Each row of a before or after table is a point. The points were changed in one or more steps. Then noise was added and the rows were shuffled. The steps act on columns, c1 being the first. What was done? A step turns or swaps two columns, mirrors them in a line or flattens them onto one, adds a multiple of one to another, or multiplies or shifts one. Angles are multiples of 10 degrees, from the lower column toward the higher: turns from -170 to 170, lines from 10 to 170 but not 90. Use the fewest steps. Two steps may share a column if one is a turn and the other turns, adds or multiplies; they go together, in the order done. Otherwise the lowest column goes first.

Before (14 x 2):
[[ 1.0  5.7]
 [-4.5 -2.1]
 [ 4.6 -1.1]
 [ 1.2 -2.7]
 [ 3.9  5.8]
 [-7.8 -0.7]
 [-0.3 -2.4]
 [-3.5 -1.6]
 [ 3.8  7.3]
 [-3.7  6.9]
 [-8.3  4.3]
 [-4.1  2.6]
 [ 4.0 -3.1]
 [-3.4  0.8]]
After (14 x 2):
[[-4.7 -4.2]
 [ 8.0 -1.1]
 [-4.2  1.5]
 [-3.3  4.5]
 [ 4.3  1.1]
 [-0.8 -6.4]
 [ 2.3  1.3]
 [ 0.6  2.3]
 [ 2.8 -1.4]
 [ 1.6 -6.9]
 [-1.1  2.5]
 [ 3.2 -3.5]
 [ 7.9 -5.1]
 [-5.0 -6.4]]
Steps: turn c1 and c2 by 170 degrees

Before:
[[ -0.5   1.6  -5.5   1.2  -5.9   0.2  -1.2   5.8]
 [  1.5  -1.9   0.8  -0.2  -1.7  -0.5  -2.1  -3.2]
 [-19.1   2.4   3.7  -6.9   1.9  -1.1   0.6  -7.6]
 [ -0.8   6.0   5.0   0.5  -5.4   2.3   1.6  -2.9]
 [  1.9   3.3  -2.2   1.4   1.9  -0.4  -9.3  -6.2]
 [  0.2   0.4   0.7   1.0  -2.2   5.3  -0.4   7.5]
 [  5.7   5.1   4.7  -5.4  -3.4   2.8  -9.7  -6.6]
 [  3.8  -7.1   3.6  -0.1  -3.8   4.7   2.3   1.7]
 [  1.7   5.3   2.8   0.3  -4.4   3.2  -0.9  -5.5]
 [  2.4   4.2   4.7  -2.4   3.7   0.4  -0.4  -5.7]
 [  5.3   6.0   2.7   2.7  -2.8   2.1   0.7  -6.8]
 [ -5.3   2.9   1.4   2.3  -3.8  -1.6 -12.6  -0.3]
 [ -1.3  -2.4  -1.1   0.0   0.9   8.2  -5.7  -5.1]]
After, 13 rows:
[[ -6.3  -2.2   1.6  -2.6  -0.3  -7.5  -3.5  -2.7]
 [ -5.0   5.0  -3.0   0.6  -4.7  -2.9   1.8   0.6]
 [ -2.0   7.5  -2.4   1.0  -5.5  -1.4  -0.2   3.0]
 [ -6.6   5.9  -4.3  -2.0  -3.5  -0.9   5.3   1.5]
 [ -3.6   2.8  -2.5  -0.7  -4.2   2.4  -9.7  -9.0]
 [ -5.9   6.4  -1.1   0.9   4.6  -1.8   2.6   1.0]
 [ -9.6   6.9  -1.5   5.3  -1.4  -4.1   2.0  -7.7]
 [ -4.1   4.2   0.1   5.9   3.9  -1.5 -17.8   9.6]
 [  7.0   0.2  -0.6  -2.1  -2.8  -4.8   0.0  -2.6]
 [ -4.4  -0.3   2.2   0.7  -1.7   0.4   0.8  -1.1]
 [ -9.3  -0.4  -3.9  -1.7   1.0   1.2  -1.9  -6.7]
 [  5.2  -4.1  -4.0   0.8  -6.0   0.1  -0.9  -2.8]
 [  1.8  -0.4   7.6   0.1  -4.4  -4.6   4.7   0.8]]
Steps: turn c1 and c7 by 70 degrees; turn c1 and c8 by -110 degrees; turn c2 and c3 by -60 degrees; turn c4 and c6 by 160 degrees; turn c4 and c5 by 20 degrees

Before, 12 rows:
[[  3.1  -3.2  -2.0   0.8  -0.5  -7.0  -0.2  -4.8  -4.5   0.1   7.0   5.4]
 [  5.3  -0.5   3.6 -13.1   2.6   2.5  -3.4   6.8  -6.7  -4.0  -1.9   1.2]
 [ -0.1   2.5   7.1  -6.2   0.0  -2.2  -7.5  -0.9  -5.5  -3.4   5.5   0.9]
 [ -3.5   4.5  -1.9   0.4   2.1  -8.5   5.2   2.5   3.7   0.9   5.9  -3.8]
 [ -6.2  -4.3  -1.1  -1.3  -1.7  -6.8   4.1   1.6  -3.0   8.5   3.4  -0.9]
 [  0.2  -6.1   1.9  -2.9   4.4  -2.4  -2.5  11.5  -3.4  -2.0  -4.8  -8.6]
 [ -3.8   1.3   3.7  -5.5   7.5   2.8  -1.6   2.4  -6.7  -4.7  -1.2   0.3]
 [  3.5   2.8   4.4  -6.1   4.5   5.9  -4.8   0.6  -3.8  -0.2  -2.5  -4.1]
 [ -2.9  -8.1   4.8   0.7   2.2  -0.5   3.2   6.1   1.8   6.2   4.1   3.2]
 [  4.6   3.0   7.2  -7.1   7.1  -0.3  -0.7   2.3  -9.6  -2.5   3.1  -4.6]
 [ -2.9  -3.2  -3.6   2.2   1.2  -3.5  -1.4   5.6  -3.1   8.0   9.2   4.3]
 [ -2.6   1.2   2.0   3.8   1.4  -8.0   2.8   6.3  -1.3   6.2  -0.8   1.7]]
After:
[[  5.2  -9.6  -3.6   0.5   0.8   0.3   7.1   2.4   3.9  -3.4   4.9  -3.8]
 [  0.1  -3.1   2.9  -6.1   0.2  -1.1  -5.6  -0.8  -9.8  -4.5   8.1   0.9]
 [ 10.1   1.8   5.0  -5.7  -3.4  -2.5   0.5   2.4 -10.6  -3.5   1.4   0.3]
 [  3.8  -7.6   4.8   3.7   0.5   2.9   4.9   6.2   1.5   2.2   1.9   1.7]
 [ -3.5  -4.4  -7.3   0.7  -1.6   6.3   1.8  -4.9  -4.0  -3.4   4.1   5.4]
 [  4.8  -3.6  -2.0  -1.5   5.3   7.1   6.1   1.6  -4.1   5.1   2.8  -0.9]
 [  1.3  -1.8   5.6  -7.0  -8.4  -2.5   1.4   2.3 -14.6  -2.7   6.9  -4.6]
 [  4.7   3.6   4.7   0.5   0.2   7.3   5.1   6.2   2.3   5.9   7.4   3.1]
 [ -3.0   2.3   7.0 -13.2  -5.4  -0.7  -1.4   6.8 -16.0  -2.7   1.7   1.1]
 [  3.3   1.1   9.0  -2.9  -3.4   6.6  -0.5  11.4  -5.4  -3.3  -0.3  -8.5]
 [  0.4   3.7   5.3  -6.3  -5.7  -5.4  -2.8   0.5  -8.1   2.7   0.2  -4.2]
 [  3.8  -1.6  -5.3   2.3   0.9   4.6   0.5   5.7  -1.5   6.2   7.6   4.3]]
Steps: turn c1 and c5 by -140 degrees; multiply c1 by 1.3; add 0.5 times c6 to c10; turn c2 and c6 by -120 degrees; add 0.5 times c8 to c3; turn c3 and c11 by 30 degrees; add 0.7 times c4 to c9; shift c7 by 2.0
